Rows are points. Two turns around zero, p and q, are shown by what they do to some points. Write where each new point lands after one turn and then the other. Backwards means that the second turn is done in reverse. Each puzzle has new turns, and all numbers are rounded.

Turn p:
[ 46 -36 -24] -> [ 15 -38 -48]
[ 3 22 29] -> [24 15 23]
[ -1 -64 -37] -> [-37 -54 -34]
[-25  22  29] -> [ 1 20 39]
[-23  55   2] -> [-4 57 18]
Turn q:
[28 14 39] -> [ 9 10 48]
[ 42 -44  -8] -> [ 42 -44   7]
[-17 -50  13] -> [-20 -50   0]
[-44  56 -22] -> [-31  59 -34]
[-22 -30 -15] -> [-13 -28 -25]
[13 55 -7] -> [14 55  4]
Where do these land?
p, then q: [ 43  27 -13] -> [ 45  23 -14]
q, then p backwards: [-15 -28 -23] -> [ 18 -28 -21]
q, then p: [-38 -54  35] -> [-47 -47  33]
q, then p backwards: [10 54  0] -> [-7 54  1]

Turn p:
[ -1  -3 -11  10  65  16] -> [  9 -11 -29 -14  47  35]
[ 46  -9  28 -50 -26 -47] -> [ 63  32  35   6 -20 -41]
[ 35 -20  26  22 -65  -9] -> [ 18 -18  16  44 -61 -22]
[-44  -7 -55  43  19   5] -> [-56 -18 -54   0  29  -5]
[-21  40 -25   4  36   5] -> [-29  29 -18 -11  34  27]
[-70 -45 -36  11   9  16] -> [-53 -51 -24 -35  27 -28]
[ 12  39  57 -20  18 -13] -> [25 29 55 13 18 29]
[ 42   5  16 -21 -56  25] -> [ 22   9  20  -3 -72   5]
Turn q:
[ 31  27  14  14 -23   3] -> [20  8 22 33  7 23]
[-17  -5   6  61  83 -70] -> [-58 -59  -8  41  42 -74]
[ -2  -2  23 -31 -23  65] -> [  7  17   4 -40  -5  65]
[ 26  13 -19 -69 -17  52] -> [ 52  47 -10 -50  13  36]
[-42  17 -28  50 -11 -26] -> [-43  16 -19  47 -28 -26]
[ 22 -44 -12 -18 -11  17] -> [ 37 -21 -18 -26 -20  10]
[-18  -5  16  -8   1 -42] -> [-14  -7  29  -5 -10 -34]
Where do these land?
q, then p: [  1  20 -24  58 -21   3] -> [-43 -15 -33  37 -12  12]
q, then p: [ 11 -10 -10  -9 -52 -70] -> [ 23  13  30  68 -32 -28]
q, then p: [-32   9   8 -26 -33 -49] -> [ -5  25  57  32  -8 -20]
p, then q backwards: [-3 29 48 28 45 40] -> [28 17 56 22 -6 54]
p, then q: [ 19 -21  49 -28 -57 -26] -> [ 21 -31  71  32 -20   5]
p, then q: [ 42 -42  12  24  30  29] -> [ 49 -35 -43  -5  -8  21]
q, then p: [-40  -1 -35  26   4  26] -> [-53  13 -27 -16  -5 -14]
p, then q: [-14  53 -31 -35  23  42] -> [-10  67  -4 -43  23  22]
p, then q: [ 18 -38 -18 -38  61   5] -> [ 57  -4 -21 -34  43 -23]
